Each row of a before or after table is a point. The points were changed in one or more steps. Then noise was added and the rows were shuffled. The steps act on how far a point lies along the listed directions, d1 being the first. Name the steps. A step turns or swaps two directions, mirrors them in a line or flattens them onto one, adds a multiple of one to another, or multiplies one. Angles are multiples of 10 degrees, from the lower direction toward the higher: turns from -170 to 170, lines from 10 to 170 but not 90. Use the fewest steps. Two steps may share a direction if one is a turn and the other turns, adds or multiplies; they go together, in the order done. Otherwise the lowest direction goes first.

Directions:
(1): [ 4.3 -2.4]
(2): [-2.4 -4.3]
Before (12 x 2)
[[-2.4  1.7]
 [-6.1 -4.3]
 [-1.4  3.3]
 [ 2.2  1.9]
 [-3.2  3.0]
 [-1.4  2.5]
 [ 0.1  2.9]
 [ 2.3  1.7]
 [-2.2 -0.3]
 [-2.2  3.1]
 [-1.4  1.9]
 [ 4.2 -3.3]]
After (12 x 2)
[[-2.8  2.8]
 [-3.6  4.1]
 [-8.4 -4.8]
 [-3.0 -0.7]
 [-3.9  2.4]
 [ 6.6 -4.7]
 [-0.1  4.2]
 [ 3.2  2.2]
 [-2.7  4.7]
 [-2.8  4.2]
 [ 3.9  1.9]
 [-5.1  4.8]]
Steps: multiply d1 by 1.6; multiply d2 by 1.3

Directions:
(1): [-4.6 -3.1  2.2]
(2): [ 3.5 -4.9  0.5]
Before (13 x 3)
[[-7.1  2.8  2.3]
 [-3.6  0.6 -0.6]
 [ 1.8 -3.0  0.0]
 [ 3.0 -4.2  2.1]
 [-5.0  3.0  1.5]
 [ 0.8  9.6 -0.5]
 [ 2.0  7.7 -3.1]
 [-4.7 -2.5  4.0]
 [ 0.6  0.2 -1.1]
 [-4.9  4.6  0.7]
 [ 0.7  2.5 -0.7]
 [ 0.5 -5.8  1.4]
 [ 2.6  2.2 -1.8]]
After (13 x 3)
[[ 5.9  2.6 -1.2]
 [ 0.1  8.4 -3.1]
 [ 7.8 -0.5 -0.4]
 [ 5.9  0.8 -1.0]
 [ 5.3 -3.7  2.9]
 [-3.0 -2.3  0.9]
 [-2.5 -5.4  2.0]
 [ 0.3  3.0 -1.1]
 [-1.3  0.6 -0.9]
 [ 2.9 -1.1 -1.7]
 [ 2.5  9.2 -1.4]
 [-2.0  2.6 -0.9]
 [-3.4 -3.0  3.5]]
Steps: swap d1 and d2

Directions:
(1): [ 3.0  4.1  3.6 -0.4 -1.6  5.6]
(2): [ 4.0  3.7 -2.5 -2.6 -3.1 -4.5]
(3): [ 1.4  4.1 -1.5  3.9  5.9 -1.0]
(4): [ 1.7 -1.2  4.4  5.5 -2.7 -3.3]
Before (8 x 6)
[[-3.1 -0.4 -4.8 -4.7  3.5  4.8]
 [ 2.7  6.2  0.3 -2.5  1.6  4.6]
 [-0.7 -1.3  1.7  3.5  0.7 -0.2]
 [-2.7 -2.5  0.2  1.6  2.6  1.5]
 [-0.9 -3.7  0.4  0.2 -5.0 -2.6]
 [-1.5  1.3 -5.2 -3.1  4.8 -1.0]
 [ 2.0  1.8  0.8 -4.4 -3.0  5.1]
 [-0.2  0.7  2.8  0.3 -1.5  8.1]]
After (8 x 6)
[[ 2.9  2.6  7.0 -1.6 -4.5  7.3]
 [-3.6 -6.5  0.1 -2.9 -4.0 -2.5]
 [-2.6 -4.0 -1.9 -6.1 -3.6  3.1]
 [ 0.1  0.6 -3.6 -2.5 -0.7 -2.6]
 [-2.1 -0.2 -4.2  2.9  5.5 -1.3]
 [ 3.9  7.0  0.5 -3.3 -2.2  8.5]
 [ 1.3  2.6  3.5 -1.4  0.5  9.4]
 [ 2.2  2.0 -1.7  0.5  0.4 -2.6]]
Steps: multiply d1 by 1.6; turn d3 and d4 by -120 degrees; turn d2 and d4 by 140 degrees

Directions:
(1): [ 1.2 -3.7 -1.4  7.0 -2.9  3.3 -1.8  3.0]
(2): [3.5 6.5 0.1 2.5 1.9 1.7 4.2 3.5]
Before (11 x 8)
[[ -1.2  -5.5  -0.7   2.3  -2.9   0.8  -3.6  -1.2]
 [  4.2  13.8   1.0  -3.5   8.3  -1.6   8.6   1.9]
 [ -0.4  10.3   4.4 -11.5   4.6  -4.7   7.1  -2.3]
 [  1.3   5.1  -2.2   2.9   1.8   1.7   2.4   0.8]
 [  2.4   5.2   0.4   4.2   0.5   2.4   2.1   3.2]
 [ -0.7  -0.5  -0.1   1.9   0.6   1.5   1.5   0.8]
 [  2.2   1.9  -1.4   4.5   0.1   2.9   1.2   2.4]
 [  0.6  -2.5   1.4  -1.4   0.1  -1.0  -0.1   1.7]
 [  0.7  -1.8  -1.1  -2.8   0.0  -1.3  -1.2  -2.4]
 [  0.9   1.3   1.2  -4.3  -0.5  -2.0   2.4  -3.0]
 [  4.0  -0.1   0.8   0.6   0.3  -0.3   0.9   2.4]]
After (11 x 8)
[[  0.8  -0.9   1.7  -1.8   1.2  -1.4   0.0   1.6]
 [  0.8  -0.1  -0.6  -3.2   0.0  -1.6  -0.2  -2.0]
 [ -2.3 -13.9  -3.4   8.7  -4.3   2.8  -7.8   0.7]
 [  2.5   1.2  -1.0   5.0  -0.5   3.0   0.8   2.3]
 [  0.1  -3.7   0.0  -1.5  -2.5  -1.0  -0.4  -3.5]
 [ -0.1  -1.1  -3.4   5.5  -1.3   2.5  -1.0   0.6]
 [  0.8  -0.6  -0.5   6.5  -1.8   3.6  -1.4   2.9]
 [ -6.3 -14.5   0.8  -0.6  -6.7  -1.0  -7.0  -3.7]
 [  1.0   5.9   1.0  -2.7   2.6  -1.1   2.5  -0.1]
 [ -0.4  -0.2   0.4   1.7   0.7   1.2   1.7   1.3]
 [  3.1  -2.2   0.5   1.3  -0.8   0.0   0.1   2.3]]
Steps: swap d1 and d2

Directions:
(1): [ 1.4  5.9 -4.5  2.0 -1.8 -1.3 -1.6  3.2 -5.5]
(2): [ 3.1 -0.4 -2.7 -7.6  0.6 -2.4  5.2  0.1 -1.3]
(3): [-5.5 -3.6 -3.7  0.7 -3.1 -5.6  0.3  2.6  1.7]
Before (13 x 9)
[[ 4.8  7.3  0.5  2.8  0.9  4.8 -1.4  0.3 -3.6]
 [-0.9  2.2  0.2  5.3  2.0  4.4 -2.6  0.8 -0.1]
 [ 5.4  1.0 -1.9 -5.2  0.2  0.2  3.1  0.4 -4.7]
 [ 3.5  2.3  4.0  0.7  0.0  4.6 -1.9 -0.5 -0.2]
 [ 2.0  0.6 -0.9 -3.1  0.5 -0.1  2.4 -1.7  0.6]
 [ 0.2  7.4 -4.7  5.1 -4.2 -2.1 -2.1  5.0 -9.5]
 [ 1.6 -1.2 -4.8 -3.8  0.0 -2.6  5.9  2.5 -0.1]
 [ 5.8  2.4  2.4 -3.1  2.2  3.6  2.6 -1.6 -2.8]
 [ 3.6  2.9 -5.2 -6.6 -2.2 -3.9  0.0  4.7 -6.1]
 [-8.0 -4.3  4.5  6.7 -1.6 -0.1 -6.6  0.7  4.9]
 [-1.0  1.5  0.4  2.5 -2.7  0.6 -1.0 -0.4  0.9]
 [ 3.4  3.8  1.2  5.1  1.8  1.9 -4.7  0.1 -2.0]
 [-1.5 -1.7  0.9 -0.1  2.4 -0.6  1.8  0.6  0.7]]
After (13 x 9)
[[  1.1   0.0  -0.6  -2.3   0.9   0.0   1.7  -1.5   0.7]
 [  2.8  -0.2  -5.5  -6.5   0.2  -3.5   7.3   2.3  -1.5]
 [  2.7   3.1   3.6   8.2   2.0   3.9  -7.2  -0.8  -0.4]
 [ -6.6  -3.7   1.6   2.8  -2.4  -2.6  -3.5   1.6   3.5]
 [ -1.1  -1.5   0.5  -0.5   2.1  -1.3   2.1   0.6   0.5]
 [  3.3   6.5   4.7   8.2   1.8   8.0  -4.9  -1.2  -0.8]
 [ -2.0   2.3   1.4   7.5   1.8   5.3  -3.6   0.4   0.6]
 [  2.7   0.8   5.7   2.2   1.6   5.9  -1.1  -2.6   0.0]
 [ -0.9   1.7   0.6   2.2  -2.7   0.7  -1.0  -0.4   0.6]
 [  1.1   1.1   6.2   5.4   0.4   6.0  -4.8  -0.8   2.0]
 [  5.6   4.3  -4.3  -8.5  -1.1  -2.7   1.0   3.9  -6.8]
 [  3.5   9.0  -3.3   3.4  -2.2   0.6  -1.8   3.6 -10.2]
 [  4.8   0.5  -0.1  -2.7   0.2   1.7   1.9  -0.6  -3.7]]
Steps: add 1 times d3 to d2; turn d1 and d3 by -20 degrees
